Each row is a point. Before rounding, the points of a table are all equally far from one centre. They may lie mostly on one side of it. Where is the centre, to within rounding?

Points (8 x 2)
[[-72  15]
 [-25  58]
 [ -2 -44]
 [-57  43]
 [-64 -22]
 [-62  37]
 [ -9 -46]
 [-68 -14]]
Centre: [-20   6]

Points (15 x 8)
[[  78  -37   50   25  -50   38  -44   33]
 [  53  -38   62   27  -92   24  -18   -5]
 [  37  -16  -25   26  -47   32   12   -8]
 [  -3  -49   69   -5  -78   49  -41   26]
 [  48   17   53   52  -44  -23   21   29]
 [  42  -20   24    4  -21   44  -65   58]
 [  42  -22   89   20  -49   21  -14   -9]
 [ 107    6    5   20  -45   43   14   74]
 [  73    3   12   12   -4   42   63   58]
 [  35  -10   56   58  -72   68   -5   36]
 [  44  -38   61  -41 -104   72  -38   57]
 [  29  -13   48  -48  -76  -49  -29   24]
 [  22   43   76   24  -17   41   42   44]
 [  17    6  -23   29  -64   63   13    9]
 [  26   58  -18   -2  -35   44   19   17]]
Centre: [ 34  -5  34 -20 -61  25  13  48]

Points (16 x 12)
[[  38  -26   23  -65   -9   71  -41  -76  -55  -41   25   80]
 [  94  -18   -3  -16  -10   14  -41  -99    4    9   -1   14]
 [ -33  -24  -32  -17  -63   -4  -34  -35  -72    4  -43   70]
 [ -18  -21  -26  -43    9   12  -44  -39   -5    8    8  101]
 [ -22  -13   51    3  -32   73   15  -65  -67    5   58   50]
 [ -28  -48  -27  -28   10   63  -47  -70  -51  -61   -4   52]
 [  60   38  -21  -43  -16   47  -55  -63  -29   -9   26   85]
 [  40  -65   11  -49    8    8  -45  -90   -8  -67  -13  -15]
 [ -29  -84   29  -50  -59   14  -18  -13  -17  -27  -62   32]
 [  -2  -41  -78  -35  -72    7  -49  -18  -21  -58  -19   65]
 [ -57  -15  -11  -52  -29  -10  -46  -40  -13  -84    5   55]
 [  59  -45  -58  -81  -67   57  -15  -34   33  -36    9  -20]
 [   0  -32  -64  -32  -15   62   37  -15   30  -10    8  -57]
 [ -17  -74  -10   -2   -3   18  -34  -67   -8  -68   -1   73]
 [  45  -25   -1  -48  -45  -13  -83  -74  -81  -59   29   -1]
 [  15  -64  -32  -27   19   42   15  -72 -104   -7   -7   25]]
Centre: [ 22 -15  -2 -24 -33  23  -5 -15 -29 -24  16  10]

Points (29 x 24)
[[  24  -16   21  -66   45  -40  -48  -60   10   82   -7    9  -31 -102
    65   30   36  -54  -58  -31  -11   63  -37    5]
 [  47   -9  -26  -39   62  -28  -30   37   -5   24   -7  -40  -43   26
    -1    8   70  -40  -20  -45  -40   29  -38   52]
 [  19    0   29   17   47  -77  -47  -50   28   42   16  -37   -2  -28
    35    7   56   53  -21  -28  -10   73  -58   39]
 [  31  -11   30  -56    1  -79  -67  -10  -37   80   76   22   26   18
    18   35   42    0   18  -37  -26   49  -82    4]
 [  23  -26   14 -113   34  -25  -59  -16   42   63   35   16   -8  -67
    17  -12  -34  -54   -1  -20  -13   35  -55   15]
 [  68  -29  -12    6   20  -68  -44  -17   -5  121   12    0  -12  -33
    28    4   49  -23   13  -41   -4   -9 -116   17]
 [  43  -13   -3  -59    1  -28  -17  -35   -5   99   28  -24    9  -12
    51   54   24   20   21  -71   19   64  -55  -20]
 [   1  -20   61  -70   44  -35  -56  -12  -36  111  -12    5  -61  -20
    45    4   30  -60   17   19   -2   30  -81    9]
 [  24  -18  -37  -32   12  -12  -42   -7   -4   57    9  -27   -2  -61
    24    9   28   70  -32  -82  -36    8    9   35]
 [  48  -34   -8  -67  -19  -77  -16    5  -18   72   49   28  -25    2
    20   47   31  -43  -22  -31  -57   52  -88  -19]
 [  44    7   -9  -50  -20  -28    8   12  -15   53   26    7  -41  -20
   -15   60  -13    1  -66  -67   -2   -6  -59  -13]
 [  70  -19   35  -34    5  -30   13   21  -24   64  -33   -8    9  -12
    34   25   73   20   -1  -41  -11   69  -72  -11]
 [  37  -28   -8  -86   27  -50    9   -7   17   45   17   -5   13   -5
    39   68   44   20   -7  -71   13   11   -9  -65]
 [  58  -39    5  -51   46  -59  -22  -57   20   76    7  -12  -15  -73
    47   18    2   25  -36  -58  -62   67  -34    8]
 [  55   -6   55  -53   63  -52  -20   13   -6   49   35  -27   -9  -39
    54   23   16    8  -26  -85  -31    9  -50   68]
 [   6  -73   -4  -34   49    0  -18  -41   14   61   -9  -16   -3   -5
    40   27  -23   47  -24  -91  -29   65  -49    3]
 [  65  -41    4  -34   80  -55  -52  -37   56   62   18  -21  -29   16
   -22    6   45   12  -37  -34  -22  -19  -26   56]
 [  39  -32   27  -79   53  -36  -27  -41   -4   52  -17  -52  -21    4
    19   49   66  -15   23    3  -39    0  -82   61]
 [  47  -41  -50  -41   39  -50  -87   23   14   63  -26   51   -1  -36
    46  -35   39   -1  -23  -19  -56   48  -25  -38]
 [  42  -24   29  -29   62  -39  -26  -40  -11    7    9   31  -30  -37
    58   32   -8   61  -54  -12   26  -14 -102   17]
 [  37  -49   28  -36   55   13   -6  -13  -37   67   21  -30   10  -72
    -2   -3   38   75   -8  -45  -22    5  -50   19]
 [  56   -8  -30  -64   -5   15  -52  -30   12   81   21   86    7  -87
    29    4   42  -24  -18  -17    5   40  -30   -4]
 [  58  -19   36  -16   60    8   15   -1   84   46   -1   26  -33   -4
    21   37   -5   23  -39  -25  -41   52  -70   10]
 [  11  -46  -11  -51   28   -5  -25  -23    1   46   50  -37  -71  -74
    38   19   33   39  -55  -59  -11   47  -39   24]
 [  56   -9   51  -30   19  -24   15    7  -18   27   37   17  -37   -5
    52   36    7    4  -35  -33   26  -53  -91   42]
 [  43  -18   11  -26   56  -13   -3   14  -11   15   28    2   50   17
    59    8   23   72  -48  -50   10  -16  -43   16]
 [  81  -23  -29   14   -5  -53   -7   31  -11   41  -16    5  -11   -9
    37   10  -11   24   23   -6   16   31  -21   37]
 [  13  -55   27  -41    8  -67  -27   59  -25  103   53  -10    6  -20
    29   25   63   21  -36  -54  -38   14  -63    2]
 [  70  -19   19  -44  -20   12  -25  -12   11   47  -11   -5   11   -8
    68   52   30   66   -9  -50   16   16  -72   16]]
Centre: [ 11 -25  16 -14  31 -18 -42 -18   1  42  13  15  -8 -19  28  23  27 -16
 -12 -16 -22   5 -33  -4]

Points (28 x 24)
[[-107  -77  -37  -40  -12   62  -82  -14  -17  -28    3    7  -55   -8
    33   -5   63   23   66   27    6    7   17  -11]
 [ -40  -17  -77  -67  -18   38  -35   44    3  -25   56  -80   -3    7
    -6   21  -15   33   58   34  -15    4  -20   12]
 [ -22    3  -26   -9  -37   37  -57    9   -7  -17   46    7  -39   66
   -30   35   17  -10   31  -17   -5   11   36   30]
 [ -44  -45    5  -93  -31   61 -104  -38  -24   27   35  -53   -5   49
     5   18  -46  -18  -48    5    0   22   -7  -19]
 [ -39  -66  -13  -28    6    9  -14  -28  -96  -28   39 -110  -19   15
    38    4  -32  -31   46  -38   13  -14  -35    8]
 [ -48   10   20   42  -34   11  -65   -7  -95   -3   19  -80  -37   28
    55   33   -4   -9   14    5   34   35  -15    4]
 [ -97    3  -25   -8   23   18  -71   21  -19  -32  -16  -61  -25   38
    12   12  -35   24  -20  -27   46   26  -62   36]
 [ -88  -46  -10  -58   -7   18  -52    0  -31  -29    0  -84    1   63
    -2  -74    2   29   37  -14   -6  -46  -14    3]
 [ -63  -16   31  -88   25   60  -34  -45   14    3   38   -3   -6   51
    65   -6  -13   43   59   61  -48   28  -23  -72]
 [ -20   -2  -29  -58   41   46  -73  -16 -102  -35  -15  -39  -50  -55
     9    6  -29   12   33   23   39    6  -20   40]
 [ -74  -10   19  -12   23   33  -93    9   -3   -7   22  -91   -4   30
    10    4  -20   37   61   30   26    1   43   81]
 [ -65   20  -43  -38  -27   75  -28  -37  -69  -44   48  -69    0    5
    71   26   19   21   64   31  -21   23   -9   29]
 [ -48  -16   37 -121   29   54  -72   -5  -52  -22   57  -83  -32  -30
    16   -2    2  -21   -4  -14   10  -13   -9  -39]
 [ -88  -25  -57  -61  -42   18  -73    4  -32  -13   21  -96  -59   54
    -9   32   -6    0   44  -17   10   49    8   -4]
 [ -68  -57   -4  -16    1   22  -34  -35   -6    4  -47 -100  -12   -4
   -36  -14  -15  -25  -24  -15  -25   -5   -8  -14]
 [ -71  -88  -35   -1   16   47  -46  -46  -51  -56  -16  -29  -44   35
    25   -7   52   32   39    6   75  -41   14  -26]
 [ -29  -65    3  -58  -25  -16  -60  -35  -51   25   38  -84  -28   67
   -20   30   74   33  -16  -11   -1   10  -21   32]
 [ -39  -52    1  -39    9   37  -84   27  -45   -3  -19  -46 -116   46
    26   -3   32    8   11   26   39    0   41    2]
 [ -54  -32    7  -66  -26    3  -47   20  -14   16   15  -90  -39   13
    28   10   41   63   54  -11  -18   53   24   12]
 [ -71  -42   19  -74   -6   19  -98  -44  -53  -38   11  -65  -41   -6
   -25  -60   -7  -15   64   -6  -22   -4   -3  -13]
 [ -44  -53  -13  -85   -8   26  -38    6  -67  -10  -22  -59  -28   32
    21   -3  -29  -34  -14  -25   67  -24  -70  -55]
 [ -34  -56   35  -12   14   28  -37   19  -30  -18   80 -117  -31   57
     7   -9   25  -22    8  -20   27  -13  -41   33]
 [ -66    1   18  -72  -16   32  -60   32  -28   32   43  -48  -24   73
    -3   28   27   42   33   10  -27   -6  -25   72]
 [ -29  -22   53   17    4  -19  -76  -71  -53   19   41  -88  -56   51
    20   30   50   20   72   35   73   45    3   11]
 [ -73  -44    3  -75   -3   48  -60  -25  -50  -29  -50 -100  -32   48
   -16   19   49   25   44   -9    9   -6    2   26]
 [ -52  -70  -76  -52    4   33  -99    2  -42   -1   19  -46  -37   28
    44    7   30   59   11   23    2  -13   18   40]
 [ -44  -39  -41  -19    4   13   -6   33  -78  -46   60  -46   24   20
    72   15   49  -26   28   10   -4   79  -17   12]
 [ -35  -49  -36    8   -3   11  -44   36  -43   29  -19  -47  -55  -21
    43   14   23  -23   55  -29   28   42  -36   21]]
Centre: [-62 -23  -2 -48  23   7 -22 -36 -25   6  28 -27 -13  23  14   4   9 -11
  22  48  39  15 -12   1]

Points (28 x 24)
[[ -37  -16   23  -13  -14   59  -18   -4    1  -62    4   55   37   75
    30  -21  -12  -76   -6  -37  -99  -60   13   -1]
 [  30  -33   11  -12  -10   18  -41  -41  -29  -14   20   40   45   35
    41   10    6  -85  -75   36  -47  -73   43   25]
 [ -37    6  -31  -26  -33   65   -9  -42  -18  -78    4    3   51   79
    18   17  -33  -43  -27  -43  -65  -20   35  -35]
 [ -17   27    7  -18  -26   25  -36   18  -58   15   23   51   65   73
    25   18   35  -55  -35  -44  -43  -33   54   -7]
 [ -14  -60    5   -7  -27   75    4  -18   15   20   -7   16   94   61
    37  -21   14  -30  -21   12  -72  -13   11  -22]
 [ -71    4   11   16  -48   31   28   10  -27  -19  -43   73   42   62
    38   49  -53  -62  -30  -40  -35  -11  -21   43]
 [  -6   21  -25    5  -21    2    6   42  -26  -22   11   11   13   -6
    54   30   26  -34  -13   55  -27 -112  -31    4]
 [ -13   43   56   38   18   37    3  -29  -18  -17    6   -4   80   84
    56   13  -22  -18  -24    7  -37  -11   27  -19]
 [ -15   21  -18  -17   -1   43  -41  -18    9   25  -17   85   55   44
   -27   58  -21  -68  -21  -33  -54   -6   57   -8]
 [ -33  -35   24   30   38   12  -26  -43   23  -36    5   25   86   39
     6  -40  -45  -74  -53   14  -34  -55   56   -8]
 [ -63  -43    7    9   17   70  -17  -20   -8  -28   18   43   12  121
     1   -2   -1  -18    1   -9  -16  -11   45  -63]
 [ -46  -19   10   10    8   88   28  -26   -4  -64  -33   40   45   61
   -20  -18  -25  -62  -37   19  -33   -9    4  -24]
 [ -47  -35   35  -17   42   38    8    6  -60   37  -39    7   62   68
    67   15   25  -37  -36   -2  -31  -85  -16  -25]
 [ -11   21    7    3   -7  101   -2  -64  -42  -56  -24   22   60   49
    44   24  -23  -34  -14   -3  -57  -39   26  -37]
 [ -48    0   39  -26  -23   86   17  -50   -5  -64   24   39   32   75
    53   24   -5  -26  -13  -35   17  -53   67  -26]
 [  21  -37   28    3  -31   22  -21   -8  -25  -47   15   34   99   39
    76   22    4  -60   32  -14  -48   -7   33   18]
 [ -72   10   -2  -15   20   61   -4   16   -6  -10  -62   36   21   42
   -11   58   -5  -22  -25   15  -88  -42   29   -9]
 [ -25  -21  -21   12  -61   21  -11  -11  -51   13  -76   -9   14   26
    22    8  -14  -20  -51   29  -71  -50   17    6]
 [  -7   48  -13   25   -7  -23  -51   10  -15   -7  -24   -8   47   98
    17   35  -20  -36    2    8  -10  -61   70  -32]
 [ -32   50   13   19    1   -7  -13  -21   -4  -33  -27   20   45   49
    85   10  -43  -57   50  -25  -36    4   24  -31]
 [ -31   -4   25   -3    3   44  -51  -62  -27  -24    1   41   50   62
    53   10  -25 -103  -12   19  -60  -62   18  -20]
 [ -91  -25  -16    0  -17   87   22   12   28   27   10   37  -10   30
    73  -24    0  -54  -26  -24  -43  -73   23   -2]
 [ -25   55  -15   16    0   65   46   -1  -41   39   23   47   -4   68
    22   46  -27  -81    3   -9  -54  -59  -17  -34]
 [ -16  -26  -23  -59   -8   18    1   -6  -75   70   -7   79   48   23
    16   -5  -14  -70   27   21   -9  -69   50   20]
 [ -34   -4   51  -20   -3   71  -48   46  -35   -2  -22   32   10   55
    15   22    8  -33  -65  -27  -19  -26   -9    2]
 [ -33   -2   13  -15  -25   91   -7  -26   -9   -9   -4   68   77   79
    -4   -2   27  -78    5  -48  -21  -73   10    5]
 [   3  -56  -18   29  -25   74   26  -53   13   23   -4  -27   67   56
   -17   33    7  -90    0  -28  -10  -38    7   33]
 [  -5  -40   31   29    1   72  -11   34   -5   19    1  -17   22   51
    -6   33   -5  -91  -72  -18  -33  -32   -7  -14]]
Centre: [-11 -28 -13   1   6  12  16 -10  -8  -4   5  32  25  34  22  20 -30 -21
  -6 -21 -10 -56  16  -2]

Points (29 x 24)
[[ -15  -40   -3  -35  -51   16   31   33   46    1  -79   30   22   15
     6   -3  -54   -8   -6   -9  -21   89   -7   10]
 [  -1   45    5  -35  -57  -18   27    3  -15  -12  -50  -28  -20  -17
     6  -36   -2  -10   40   -8  -18   74  -24   41]
 [ -24   20   19  -76  -11    4  -23   36   57  -21  -73    8  -17   39
   -18  -38    4  -13    2  -29  -19   82  -38   -3]
 [  37    1  -49  -43  -13   10  -17   -9    5  -35  -56   -7  -27   21
    -6   -5  -11   -4  -28    1  -37   79  -32   54]
 [  -3   -3    4  -42  -57  -12   35   -4   -2   21  -98   20  -25  -23
    11   -8   -6   35  -21   -9    3   77  -36    6]
 [ -23   26   -3  -42  -61   11  -14  -38   42   -6  -71   30   22   27
    10   -6    6  -14   10   -4   18   84  -49   -3]
 [  10   20    1  -40  -51    5    7   15    4   -9  -83   42    8   20
     0    6  -22  -20   16  -13    4   72  -73    5]
 [  -5  -15   10  -49   -7   -9    6    4    8   -5  -70  -34   -9   56
    30  -62    6   -9   19  -28  -42  116  -15   20]
 [  17   42   17  -50  -66    1   -7  -14   15   13  -69  -21   21   -5
    15  -25   18    1   -2  -20  -20   78   33   43]
 [ -35  -19   -8  -66  -43  -26    1  -39    6  -20  -66  -13   -2    8
    10  -27   -1  -13  -14  -34    4   72  -51   37]
 [  33   41    1  -58  -30    2  -17   25  -21  -31  -80   27   20    8
   -10    2  -27  -35   15  -22  -37   66   -6   10]
 [ -22  -18   44  -71  -48  -14   16  -16   27  -12  -37   21   13  -12
     2  -33   13   -5  -15  -33  -39   82  -16   34]
 [  -7  -47   22  -54  -20  -23   16  -11   15   -2  -95   23   -1   -2
   -26   32   14  -12  -27  -56  -12   73   -1   23]
 [  -2   -6  -16  -80  -37   -1   -6   -3    7    7  -47   -5  -24   -5
   -10   -7   20   -2   36   -4   10  121  -31   -9]
 [  12   -7    4  -72  -21    5   -9  -26   35   -3  -70    6   28  -30
    39   -4    4   25   11  -27  -51   75  -22   22]
 [   0   36   24  -44   -1    2   -4  -11   30  -15  -76   29   -1   16
    -9  -16    8  -14   -9  -51  -47   82  -17   46]
 [   6    1  -20  -42  -19   -8   25  -19  -15    2  -58   17  -30   13
    11   12   -3  -27  -24  -46  -39   65  -33   43]
 [ -19  -18  -42  -43  -12  -33    8   -3   18  -23  -91   29  -10   18
     9  -52   -1   -7   17   11  -60   94  -52   17]
 [  22   -5  -26  -80    2  -19   -9  -38   31   11 -107  -12   27   44
    15   -5  -20  -17   -8  -50  -21   54  -47    5]
 [  19  -26    2  -60  -45  -13  -18    9   -6  -39 -107  -53   15   12
     8  -23   -7  -18    8  -31  -41   54  -12   26]
 [ -12  -12  -12  -81  -35  -17   21    3   30  -30  -61   32    1   -6
     1  -10   21  -14   17  -46  -21   99  -11    3]
 [ -36   25   10  -36   -8    4   19  -10   18  -11  -78  -37   -1   -3
    -7  -24   19    9  -11  -20  -20   92  -52   34]
 [   0    4  -16  -58  -26  -19   27  -29    5  -69  -87  -17  -29   16
   -17  -25  -27   19  -16  -27  -28   81  -25  -12]
 [   8   -3  -13  -20  -19   21    0   34   29   -3  -98   18   25   33
    46  -51  -41   22   -5   24    1   75  -40   27]
 [  -5   -2  -18  -28  -30   -4    4   39   31  -73  -58    7    5   29
    -5  -26   28    0   25  -31  -74   83  -21  -23]
 [  -6   43  -38  -59  -20   -6   41   -4    3  -13  -76   11   11   16
     2  -41  -31  -23   21  -41  -25   78  -34    4]
 [ -20  -25   -6  -30  -11  -24    6   39   37  -33  -81    5   -3   38
    -5  -39  -11  -43  -71  -28  -12   82  -12   -5]
 [  11  -18  -18  -30  -33   -7   34    0  -27   -8  -97    2    1  -16
    31  -16   35   -6   -7  -41  -22   74  -30   16]
 [   2   26  -11  -67  -12  -18   -2   -3   42    6  -48    5   -3    0
   -20  -23   10  -13    9  -37  -36   65  -81   44]]
Centre: [ 13 -16  -3 -10   0 -32  -1  -3  18   8 -38  -1  16  28 -22 -26   1  14
  12   6  -6  24   5 -15]
